Each point is reached from the start by the listed moves, each made once or not at all, plus a little noise. Say if it took an odd or an even number of moves. Then give how often each move was made.
In the rows, 128 means zero.

Moves:
(1): [ 83 177  75 215 125]
(2): [113  86 182 124 113]
Start: [155 172 100 100 105]
Points:
[153 171 101 101 103] -> even (0, 0)
[ 94 177 102 182  87] -> even (1, 1)
[139 130 152  96  89] -> odd (0, 1)

Moves:
(1): [131  79 163  97]
(2): [110  91  84 155]
(3): [198  96 109 150]
(4): [ 95 111 159 170]
Start: [148 172 110 100]
Points:
[ 92 118  98 170] -> even (0, 1, 0, 1)
[218  89 130  94] -> even (1, 0, 1, 0)
[113 152 136 147] -> odd (0, 0, 0, 1)
[168  82  77 191] -> odd (0, 1, 1, 1)

Moves:
(1): [151 121  92 148 118 169 110 154]
(2): [106 108 112 169 129 121 121 143]
(3): [147 181 154 137 120  90 110 113]
(4): [142 150 129 142  99 187 104  93]
(5): [143 166 153 104 160 136 105 103]
(6): [146  91 124 148 144 139 154 151]
(7): [122 102 119 129 114 125  94 126]
(8): [136 134 154 114 122 173  97 137]
Start: [115 121 111 135 134 122 126 112]
Points:
[144  69  70 192 158 172  69 150] -> odd (1, 1, 0, 0, 1, 1, 1, 0)
[212 196 148 159 129 248  37  97] -> even (1, 0, 1, 1, 1, 1, 0, 1)
[124 142 138 152 118 225   7  74] -> odd (0, 1, 0, 1, 1, 0, 1, 1)

Moves:
(1): [154 138 105 121 120  94 155 123 116 160 123 135 162]
(2): [118 149 156 128 126 140 134 103 115 113  99 112 125]
(3): [131 110 131 125 112 145 113 111 109 118 117 120 138]
(4): [138 137 107 121 101 110 151 130 148 133 139 131 135]
(5): [ 98 120 127 122 109 126 135 137 125 125 131 134 114]
(6): [ 82 117 134 117 109 150 106 135 127 122 124  96 104]
(7): [161 128 159 131 124 143 143 129 130 133 122 117 147]
(8): [143 141 145 138 132 129 106 112 137 140 115 128 130]
(9): [120 123 118 134 103 132 142 133 106 151 146 152 105]
(10): [118 123 109 141 113 114 142 154 110 138 134 129 145]
(11): [111 133 136 128 121 110 130 143 109 130 144 124 140]
Start: [149 151 135 117 131 171 135 109 123 146 140 130 137]
Points:
[145 158 131 115   7 134 227 120  40 195 145 132 197] -> odd (1, 1, 1, 1, 1, 0, 1, 0, 1, 1, 1)
[ 37 158 125 111  16 157 180 147  66 161 162 113 108] -> odd (0, 1, 0, 1, 1, 1, 0, 0, 1, 1, 1)
[ 66 160 157 119  86 174 132 132  71 138 128  80 139] -> even (0, 1, 0, 0, 0, 1, 0, 0, 0, 1, 1)
[155 146  73 119  34 109 200 135  52 209 176 152 194] -> even (1, 0, 1, 1, 0, 0, 0, 0, 1, 1, 1)
[ 82 114 165 112  50 191 137 149  63 144 143  80 156] -> even (0, 0, 1, 0, 1, 1, 1, 0, 0, 1, 1)
[ 64 127 130 105  68 195 134 130  97 159 157 128  76] -> odd (0, 0, 0, 0, 1, 1, 0, 0, 1, 0, 0)

Moves:
(1): [139 112 135 118 162 141 128 122 128 137 135 150 127 130 125]
(2): [130 111 135 122 143 104 125 128 111 153 126 141 153 138 123]
(3): [116 120 121 126 126 112 149 114 141  98 117  98 156 149 114]
(4): [139 124 146 112 116 119 121  92 139 126 124 129 120 122 116]
(5): [121 135 113 116 120 110 124 130 141 126 129  94 115 163 142]
(6): [123  85 123 112 119 107 123 145 104 146 136 170 137  98 142]
(7): [120 110 126 128 126  91 122 132 115 133 109 118 116 120 155]
(8): [125 124 147 102 148 117 135 113 119 118 167 128 112 146 125]
(9): [115 145  89 153 120 140 111 115 125 125 117 155 118 116 165]
(10): [164 121 141 104 141 141 126 132 130 115 147  89 142 125 113]
(11): [147 122 120 145 139 167 140 136 118 144 126 133 135 118  96]
(12): [112 118 149 106 148 135 146 119 136 138 134 102 145 132 115]
(13): [129 128 143 138 134 173 136  97 146 123 140 119  99 149 150]
(14): [167 144 123 153  85 122 195 125 141 114 107 160 166  89 115]
Start: [140 128 132 131 144 148 136 157 138 147  77 110 113 136 109]
Points:
[140  28 168  39 212 108 174 102 123 182 117 104 160 180  56] -> odd (1, 1, 1, 1, 1, 1, 0, 1, 0, 0, 1, 1, 0, 0)
[157  80 170  50 223 134 154  68 142 134 120  80 162 170  80] -> even (1, 1, 1, 1, 0, 0, 0, 1, 1, 1, 0, 1, 0, 0)
[167  39 176  89 194 168 146  97 111 179 116 161  65 122 123] -> odd (1, 0, 0, 1, 0, 1, 1, 1, 0, 0, 1, 0, 1, 0)
[177   7 183  45 244 126 159 160  73 209 134 118 155 117  80] -> even (1, 1, 0, 0, 0, 1, 1, 1, 0, 1, 1, 1, 0, 0)
[151  91  97  87 116 109 123 116 148 114  79  78 133 138 131] -> even (0, 0, 1, 1, 1, 1, 0, 0, 1, 1, 0, 0, 0, 0)
[216  94 181  84 135  74 194 111 124 140  90 109 155 106  88] -> even (0, 1, 0, 1, 0, 0, 1, 1, 0, 1, 0, 0, 0, 1)

Moves:
(1): [127 116 130 121 126 149 143 109 139 149 131 125 126 115 134 128 127 128
 145 122 126]
(2): [130 115 132 140 123 131 131 122 121 134 130 147 131 140 144 139 127 131
 130 133 136]
(3): [137 126 132 130 133 127 116 140 119 120 114 123 115 130 124 122 103 161
 114 128 113]
(4): [130 134 137 127 121 130 117 147 116 121 114 152 119 132 126 124 139 120
 127 116 121]
(5): [133 133 130 125 118 119 144 154 107 119 113 132 136 119 128 143 141 143
 120 131 127]
(6): [115 127 127 126 133 137 145 125 133 126 126 128 123 127 152 113 123 121
 129 120 142]
(7): [123 120 112 125 118 128 125 138 124 119 140 131 128 125 118 121 134 135
 140 123 134]
(8): [104 116 130 131 146 142 154 139 129 132 145 141 141 149 132 128 130 111
 129 117 119]
(9): [111 131 137 115 105 128 137 129 135 132 134 156 130 142 130 134 131 122
 125 140 119]
(10): [117 137 130 116 138 127 125 123 127 125 129 143 114 136 142 129 120 119
 140 143 127]
(11): [114 121 117 128 135 116 128 115 130 134 123 111 125 126 126 124 123 133
 127 118 128]
(12): [122 133 131 135 107 129 116 138 120 133 109 118 133 156 118 122 136 111
 139 156 118]
(13): [144 130 105 118 145 116 126 144 120 154 117 132 111 137 127 111 133 130
 139 121 135]
(14): [136 117 134 126 126 123 117 131 109 133 136 135 113 118 127 128 133 124
 129 137 137]
(15): [122 109 138 133 105 126 145 119 147 112 120 106 126 127 121 140 121 134
 122 131 147]
(16): [149 125 143 120 130 121 112 139 136 135 127 128 142 129 122 122 134 137
 132 121 138]
(17): [119 122 112 136 130 125 122 163 128 130 126 123 141 109 123 131 104 128
 124 120 130]
(18): [136 131 125 136 133 126 135 126 120 120 112 132 158 115 110 113 123 131
 121 124 139]
(19): [130 132 134 121 133 140 112 119 137 121 111 146 143 114 127 131 130 137
 111 136 120]
(20): [126 145 138 149 136 111 122 151 128 155 120 141 112 114 111 126 143 137
 131 124 137]
Start: [133 101 151 130 149 107 150 134 132 127 129 124 138 132 122 128 115 142
 127 131 104]
Points:
[167  72 187 104 105 124 132 182  86 120  85 223 171 104 102 126 127 205
 112 137 105] -> odd (1, 1, 1, 1, 1, 0, 1, 0, 1, 0, 0, 0, 0, 1, 0, 1, 0, 1, 1, 0)
[ 97  78 192 132 111 125 150 189 139 114  77 211 207 171 106 130 100 116
 119 160 108] -> odd (0, 1, 0, 1, 0, 0, 0, 1, 1, 1, 0, 1, 0, 0, 1, 1, 1, 1, 1, 0)
[166 111 163 138 138  88 105 249  85 159  44 191 123 149 113  91 154 196
 130 132 116] -> odd (0, 1, 1, 1, 1, 1, 1, 0, 0, 0, 0, 1, 1, 0, 0, 1, 0, 0, 1, 1)
[ 95 109 184 119 147 133 170 117 158 174 120 212 122 129 165 131 126 141
 140 154 115] -> odd (1, 1, 0, 0, 0, 1, 0, 0, 1, 1, 0, 0, 0, 0, 0, 0, 0, 0, 1, 1)
[136  66 143 107 120  58 157 205 118 152 101 120 140 114  98 138 110 170
 122 127 142] -> even (0, 0, 0, 0, 1, 0, 0, 0, 1, 0, 1, 0, 1, 1, 1, 1, 1, 0, 0, 0)
[123  88 152 155 129 104 133 219 106 158  51 173 193  90  98 107 134 170
 141 108 138] -> odd (1, 1, 0, 1, 1, 1, 1, 0, 0, 0, 1, 1, 0, 0, 0, 1, 1, 1, 1, 1)
[113  82 154 147 146  98 155 240  71 195  43 215 152 126  90 110 116 171
 119 136  89] -> odd (1, 1, 1, 1, 1, 0, 0, 1, 1, 0, 1, 1, 1, 1, 0, 0, 1, 1, 1, 1)
